Every row gives one point. Each copy is the shape, with its points in the same order, stretched, turned, moved and blurred by noise. Some copies are also mirrored. Which?
(in the rows, 128 means zero)

Shape (6 x 2)
[[141 127]
 [ 75 143]
 [116  92]
 [128 147]
 [135 143]
 [129  93]]
Copy 1 (6 x 2)
[[136 144]
 [ 62  91]
 [103 180]
 [127 110]
 [134 121]
 [124 182]]
Copy 1 is: mirrored
Copy 2 (6 x 2)
[[132 137]
 [ 85 121]
 [102 169]
 [130 121]
 [134 125]
 [108 168]]
Copy 2 is: mirrored

Shape (8 x 3)
[[122 143  83]
 [167 130 161]
 [130 126 155]
 [113 132  92]
 [130 112 132]
 [168 124 105]
 [139 108 122]
 [119 174 118]]
Copy 1 (8 x 3)
[[103 143 161]
 [212 125 124]
 [166 121 104]
 [ 99 146 143]
 [150 146 112]
 [167 167 161]
 [151 162 121]
 [125  91 159]]
Copy 1 is: only turned
Copy 2 (8 x 3)
[[173  93 107]
 [131 160 178]
 [106 128 162]
 [151  92 105]
 [117 125 127]
 [172 153 118]
 [130 132 116]
 [159 100 165]]
Copy 2 is: mirrored

Shape (8 x 4)
[[ 81 161 133 102]
 [177 126 131 149]
 [100 156 122  99]
 [160 115 150 153]
 [124 156 116 134]
 [161 118 124 149]
 [157 150 145 128]
 [148 122 116 109]]
Copy 1 (8 x 4)
[[ 94  88 163 185]
 [148 176 109  76]
 [ 92 106 144 168]
 [162 157 115  80]
 [103 134 144 132]
 [140 161 109  77]
 [134 157 128 123]
 [116 147  97 111]]
Copy 1 is: mirrored
Copy 2 (8 x 4)
[[ 83 115  94  73]
 [167 138 173 161]
 [ 84 129 116  88]
 [178 122 140 162]
 [125 136 139  97]
 [167 150 155 153]
 [129 104 158 138]
 [111 153 148 150]]
Copy 2 is: mirrored
Copy 3 (8 x 4)
[[155 115 103  52]
 [ 98 149 130 188]
 [130 112 117  69]
 [125 148 132 184]
 [113 132  92 121]
 [102 136 130 183]
 [107 155 126 133]
 [106 124 148 129]]
Copy 3 is: mirrored
Copy 4 (8 x 4)
[[ 81 148 127 128]
 [164  84 120 122]
 [ 92 131 118 130]
 [160 101 138 134]
 [121 118 114 116]
 [161  95 115 130]
 [129  88 141 117]
 [137 100 109 143]]
Copy 4 is: only turned

Shape (13 x 8)
[[136 172 127 152 121 132 117 162]
 [ 86 124 140 169 129 112 133 148]
 [110 164 147 117 114 122 102 176]
 [106  89 141 122 181 138 170 137]
 [110  96 129 124 174 126 169 120]
 [134  82 163 111 153 138 142 103]
 [102 173 160 104  98 171 117 104]
 [ 98  89 123 108 120 168 149 115]
 [ 82 172 140 153 133 138 124 159]
 [ 98 131 111  97 178 139 126 106]
 [128 109 136 110 157 139 162 111]
 [ 97 100 126 134 164 161 123 112]
 [106 115 140 124 174 164 141 134]]
Copy 1 (13 x 8)
[[132 103 183  80 124 108 117 160]
 [155 126 121 109 130  79  85 150]
 [155  83 199 117 146 110 111 160]
 [161 141  67 153  90 130 128 148]
 [142 147  75 148  98 117 139 141]
 [159 130  55 136 126 157 133 119]
 [130  35 166 138 156 140 123  91]
 [174 134 104 170  93 138 105  91]
 [145  69 177 112 124  97  92 166]
 [106 104 133 177 106 148 152 149]
 [138 130  87 145 104 140 154 123]
 [144 119  96 154 104 162  99 136]
 [150 106  99 142  89 156 116 151]]
Copy 1 is: mirrored
Copy 2 (13 x 8)
[[110  98 113 153 145  91 113 146]
 [ 98 112 141 108 133 133 124 112]
 [104  90 102 172 143 102 133 119]
 [153 129 111  66 120 168 123  92]
 [152 134 113  67 129 165 135 106]
 [158 124 124  96  95 152 149 119]
 [101 116  94 188 109 119 143 175]
 [139 181 105 106 117 157 149  95]
 [ 91  97 115 149 144 124 106 134]
 [156 136 108 118 155 176 141 120]
 [152 130 104  93 120 149 143 127]
 [148 150 133 105 125 172 124 104]
 [150 128 112 105 120 164 112 107]]
Copy 2 is: mirrored

Shape (15 x 9)
[[ 88 109 133  92 133 121 123 137 145]
 [ 95 146 141  99 145  99 113 132 117]
 [163 175 119 131 122 148 122 124 147]
 [167 162 135 118 119 141 165 132 126]
 [117 113 159  99 156 131 131 129 127]
 [137 130 182 127  89 111 112 170 112]
 [188 169 111  88 131 142 148 140 129]
 [165 163 137 125 123 143 120  95 128]
 [ 99 128 125 114 155 134 119 149 130]
 [157 139  87 103 107 123 166 123 132]
 [ 68 132 153 127 152 121 128 157 139]
 [109 113 129 130 162 112 129 140 155]
 [156 141 103 112 111 149 153 127  87]
 [114 101 124 136 158  90 121 171 131]
 [112 110 141 120 101 139  90 179 117]]
Copy 1 (15 x 9)
[[110  97 119 138 183 110 163 108  96]
 [128 131 124 106 156 116 187 133  76]
 [136 152 168 103 135  99  87 146 103]
 [127 106 183 107 121 104 109 169 106]
 [124  98 138 100 174 136 166 128 125]
 [103 152 105 125 161 122 160 202 112]
 [154 131 218 118 138 106 115 160  77]
 [149 137 155  76 138 131  87 161 107]
 [104 131 143 130 155 114 168 102 108]
 [144  83 188 163 119  97 100 145  77]
 [ 81 117 108 116 158  93 188 104 121]
 [132 101 126 136 156  99 164 101 145]
 [116 115 198 142 107 139 108 161  76]
 [132 121 127 172 145 103 199 117 141]
 [ 83 170 118 163 174 130 154 144 100]]
Copy 1 is: mirrored
Copy 2 (15 x 9)
[[123 156 176 128 134 156 101 149 128]
 [149 182 165 105 139 147  99 101 130]
 [140 149 102 167 176 100 123 116 107]
 [160 152 117 154 173 108 154 122  81]
 [145 131 167 126 156 157 105 136 109]
 [187 134 103  83 146 175 114 149 102]
 [172 163 126 149 198  64 150 114  88]
 [156 132 113 183 158 101 126 101 112]
 [121 142 155 108 155 149 104 135 136]
 [133 176 130 157 143  72 169 123  88]
 [113 148 158 101 152 196  88 140 122]
 [106 128 153 118 145 153  85 146  78]
 [146 140 117 145 166  86 187 110 129]
 [124 135 139  62 140 141  84 143  82]
 [149 126 114  81 160 166 110 173 150]]
Copy 2 is: only turned
Copy 3 (15 x 9)
[[123 142 143 151 105 155 116 111 151]
 [110 155 108 151 128 141 111 112 137]
 [149 164 118 115 101 123 162 123  82]
 [168 170 119  93 114 121 141 105  97]
 [114 141 154 121 111 144 105 112 125]
 [175 156 114 154 176 140  94 116  81]
 [160 170 102  90  61 116 144 111  80]
 [138 148 130 112 110 110 153  99  85]
 [111 144 127 125 113 167 116 139 132]
 [163 138 102 100  83 117 149 100 124]
 [116 164 138 148 155 172 109 143 151]
 [107 135 140 132 111 139 112 155 138]
 [155 126  98  78 112 143 133  87 103]
 [113 115 109 133 127 142  82 170 128]
 [152 130 119 148 142 176 103 127  96]]
Copy 3 is: mirrored
Copy 4 (15 x 9)
[[161 145 118 116 115  95 145 107 161]
 [146 122 140 131 110  69 149 133 149]
 [119 141 149 141 167 162  82 134 129]
 [105 157 151 115 161 132  65 124 115]
 [161 144 145 113 105 104 116 102 135]
 [127 113  77 137 113  78  86 130  95]
 [122 160 159 117 196 136  75 119 102]
 [138 131 161 118 148 150  74 149 117]
 [136 129 135 131 123 108 150  95 157]
 [111 163 138  91 182 140 108 132 120]
 [126 136 126 152  85  83 151  98 180]
 [137 159 135 144 103 138 152 105 148]
 [108 118 144  74 178 121 102 120 107]
 [123 140 109 145 102 118 177 103 118]
 [142  95  71 125 133  95 132  97 124]]
Copy 4 is: mirrored

Shape (15 x 11)
[[132 106 117 117 147 125 127  75 160 162 130]
 [ 94 101  97 175 116 175 182 158 164 157 192]
 [ 69 125  95 163 176 150 146 136 125 135 156]
 [117  85 113 123 163 104 113 105 171 127 134]
 [165 158 141 125 115 140 123 129 106 150  97]
 [144 146 140 121  86 120 125  81 115 100 106]
 [140 133 156 112 143 101 125 128 162 120 101]
 [175 152 158  86 113 127 119 126  96 116 128]
 [181 164 157 136 151 130 114 126 150 111 120]
 [123 164 168 135  99 146 151 153 127 158 125]
 [138 178 128 150  78 134 117 175 107 173 150]
 [136 157 166 171 111 163  91 167  95 155 143]
 [106  95 122 120 156 154 118 110 151 122 127]
 [173 112 138 123 131 114 133 125 133 117  86]
 [140 129 113 100 153 146 101 115 163  99  96]]
Copy 1 (15 x 11)
[[171 101 138 150 102 136 122 110 111 132 157]
 [117 101 112  66 122 114  43 116 129 152 159]
 [124 129 115 113  67  95 105 115 116 106 152]
 [154 108 133 152 106 101 120 109  64  96 143]
 [135 120 131 154 133 145 152 115 191 148 133]
 [168 111 141 148 138 122 130 160 166 134 112]
 [141 104 106 172 133 105 153 109 124 101 130]
 [127 143 122 174 151 156 134 157 178 116 114]
 [119 102 118 191 139  99 155 117 166 126 155]
 [130 113 101 111 141 149 138 127 185 140 142]
 [ 91 106 135  98 146 163 119 142 187 153 123]
 [115 130 144 100 137 146 161 139 176 143 165]
 [164 138 124 139  98 110 133 121  93 123 150]
 [150 115 132 174 145 101 139  94 150 119 126]
 [149 131 116 182 107  97 157 121 109 135 130]]
Copy 1 is: only turned
Copy 2 (15 x 11)
[[133 138 119 145 187 129  99 169 125 121 105]
 [103 193 184 134 106 208 110 174 142 152  66]
 [122 138 182 122 117 140 148 155 168 121 125]
 [119 125 142 109 171 137  93 170 108 129 143]
 [125 115 112 189 121  80 108  96 141 151 119]
 [109  92  78 171 132 124 121 113  92 108 112]
 [127 119 122 119 144 106  69 107 114 131 139]
 [134 103  99 170 113  63 127  98  82 152 134]
 [120 114 156 159 147  72  72  85  89 142 136]
 [123 157 118 155 104 129 105  79 145 149  98]
 [ 85 182 132 199  92 109 126  80 143 168 135]
 [105 136 149 186 121 116 142  74 133 186 140]
 [120 105 136 108 152 136 117 158 119 144 105]
 [129  89 120 154 131 105  71 130 113 141 134]
 [ 98  85 136 115 145  88  90 130 108 143 110]]
Copy 2 is: only turned
Copy 3 (15 x 11)
[[161 136 101 170 128 123 109  89 153 126 173]
 [174 173 136 143  48  81 131 107 146 135  85]
 [183 110 142 143  87 126 149 113  89 126 121]
 [147 104 117 170 140 135  93 103 126 125 145]
 [109 147 138  98 128 147 152 127 142  87 160]
 [ 70 129 138 151 118 160 139 150 124 111 177]
 [114 112 155 129 162 125 112 126 135 124 157]
 [ 77 110 109  95 138 160 161 162 130 123 151]
 [112  83 156 118 120 151 144 135 180 105 147]
 [122 168 159  81  96  97 143 145 127 126 153]
 [102 156 149  65  72 122 129 133 112  89 137]
 [129 140 149  68  81 154 133 178 117  90 130]
 [161 115 103 164 126 115 126 132 120 122 142]
 [103 135 144 132 176 156 142 115 153  96 141]
 [128  84 111 164 137 108 136 118 141  92 155]]
Copy 3 is: only turned
